Each row is a point. Each copy is the shape, with its points in the same order, stretched, turned, moved and blurred by noise. Some copies are also mirrored. Which?
In the rows, zero is written as 128.

Shape:
[[104 101]
 [163 121]
 [126 140]
 [ 68 149]
 [125 206]]
Copy 1, 5 rows:
[[ 91 122]
 [152 105]
 [141 146]
 [ 84 186]
 [156 197]]
Copy 1 is: only turned
Copy 2 (5 x 2):
[[119  95]
 [162 148]
 [123 148]
 [ 62 119]
 [ 88 205]]
Copy 2 is: only turned

Shape, 5 rows:
[[143 120]
 [142  91]
 [110 196]
 [190  93]
 [139 134]]
Copy 1, 5 rows:
[[128 145]
 [ 92 144]
 [210 127]
 [ 83 199]
 [142 150]]
Copy 1 is: mirrored
Copy 2 (5 x 2):
[[113 170]
 [ 89 161]
 [173 138]
 [ 84 211]
 [119 164]]
Copy 2 is: mirrored
Copy 3:
[[141 114]
 [159 138]
 [ 71  74]
 [194 108]
 [131 107]]
Copy 3 is: mirrored
Copy 4:
[[124 109]
 [142  84]
 [113 189]
 [ 97  67]
 [119 124]]
Copy 4 is: mirrored

Shape, 9 rows:
[[ 70 110 176]
 [ 84 151 128]
 [ 25 131  92]
 [165 112 141]
 [159 142 187]
 [118  94 132]
 [155 151 159]
 [ 68 128 165]
 [109 119 154]]
Copy 1:
[[ 92 143 198]
 [ 98 101 156]
 [ 39  80 159]
 [136 168 130]
 [169 170 175]
 [ 95 163 153]
 [157 141 155]
 [102 120 191]
 [108 139 174]]
Copy 1 is: mirrored
Copy 2 (9 x 3):
[[ 75 173  95]
 [ 72 116 128]
 [ 45  93  75]
 [161 145 125]
 [131 171 162]
 [134 139  87]
 [128 146 164]
 [ 65 155 112]
 [104 151 114]]
Copy 2 is: mirrored
Copy 3, 9 rows:
[[ 73  78 126]
 [115 112  74]
 [120  46  37]
 [148 138 174]
 [102 166 157]
 [139  95 148]
 [120 156 134]
 [ 70  83  97]
 [111 104 131]]
Copy 3 is: only turned

Shape, 8 rows:
[[103 127  66]
 [117 182  88]
 [128  92 164]
 [177 126  98]
 [130 141  64]
 [171 145  95]
 [ 72 129 174]
 [ 88 116 152]]
Copy 1:
[[135 138 186]
 [103 187 161]
 [132  65  91]
 [180 141 117]
 [148 156 174]
 [167 158 123]
 [ 63  97 118]
 [ 88  90 124]]
Copy 1 is: mirrored
Copy 2 (8 x 3):
[[ 85  68 138]
 [ 73 105  91]
 [150 163 166]
 [162 105  99]
 [106  64 112]
 [148  99  84]
 [ 69 180 170]
 [ 91 155 166]]
Copy 2 is: only turned
Copy 3, 8 rows:
[[155 175  74]
 [140 200 115]
 [112  99 123]
 [178 140 145]
 [166 183  99]
 [170 154 146]
 [ 60 134  95]
 [ 83 137  99]]
Copy 3 is: only turned
Copy 4:
[[131  77  85]
 [ 78 123  79]
 [155 117 173]
 [174 149  80]
 [123  98  59]
 [150 149  82]
 [105  97 207]
 [111  97 177]]
Copy 4 is: only turned

Shape:
[[203 108  87 130]
 [ 43 104 152 112]
 [172 111  93  83]
 [174 138 102  93]
 [ 59 106 164 128]
 [132 150  65 130]
 [144 155 123 122]]
Copy 1, 7 rows:
[[141 159 195  71]
 [ 90  95  93 155]
 [ 90 147 192  88]
 [ 98 164 184  96]
 [101 113  82 147]
 [117 145 186 147]
 [112 165 143 127]]
Copy 1 is: mirrored
Copy 2, 7 rows:
[[182  77 140 131]
 [ 54 160 134 177]
 [175 126 162 156]
 [182 132 131 135]
 [ 54 146 121 157]
 [192 108  79 178]
 [158 143  98 122]]
Copy 2 is: mirrored
Copy 3, 7 rows:
[[119 163 202 140]
 [ 72  63  76 117]
 [ 86 166 168 109]
 [103 176 154 117]
 [ 97  61  88 123]
 [ 69 163 134 174]
 [117 151 126 138]]
Copy 3 is: mirrored

Shape (12 x 6):
[[ 55 177 125 121 111 156]
 [ 80 195 180 142 152 149]
 [122 141 161 150 108  91]
 [169 123 117 175 105  97]
 [115 113 133 131  81 141]
 [196 124 148 122  71 113]
 [ 36 166 109 118 109 145]
 [191 151 141 156 125 104]
 [138 110 143 138  82 138]
 [169 123 140 129 120 138]
 [108 106 170  80 158 134]
 [114 112 169 127 124 181]]
Copy 1 (12 x 6):
[[192 196 160  57 125 187]
 [179 201 116  62  81 117]
 [110 132 194 118  86 119]
 [ 76  72 173 169  89 143]
 [135  89 187  96 141 175]
 [ 33  61 172 105 116 155]
 [208 203 178  66 138 192]
 [ 52  93 128 145  79 127]
 [117  73 182 104 131 167]
 [ 90  71 128 127 128 144]
 [155 118 131 117 169 111]
 [170  81 125  87 153 139]]
Copy 1 is: only turned
Copy 2 (12 x 6):
[[186 129 120  90  94 161]
 [173 173 164 105  99 157]
 [115 102 151 130 101 114]
 [ 46  98 102 139 127 116]
 [117  79  97 156 102 112]
 [ 51  51 124 207 163 130]
 [191 118 110  67  82 150]
 [ 54 121 131 154 165 140]
 [107  79 105 177 110 106]
 [ 80 108 111 172 156 131]
 [162 126 157 135 148  94]
 [143 129 101 177 101 108]]
Copy 2 is: mirrored
Copy 3:
[[ 98 116  70 166 151  54]
 [ 57 104 105 169 177 148]
 [143  87 101 133 130 167]
 [171 114 132  69 130 168]
 [135 129  69 110 105 122]
 [181 161  66  86 132 213]
 [110 101  73 180 144  30]
 [148 135 136  95 167 207]
 [137 135  77 100 102 152]
 [140 169 113  97 126 174]
 [104 166 109 190  88 150]
 [ 71 159  83 128  95 151]]
Copy 3 is: only turned
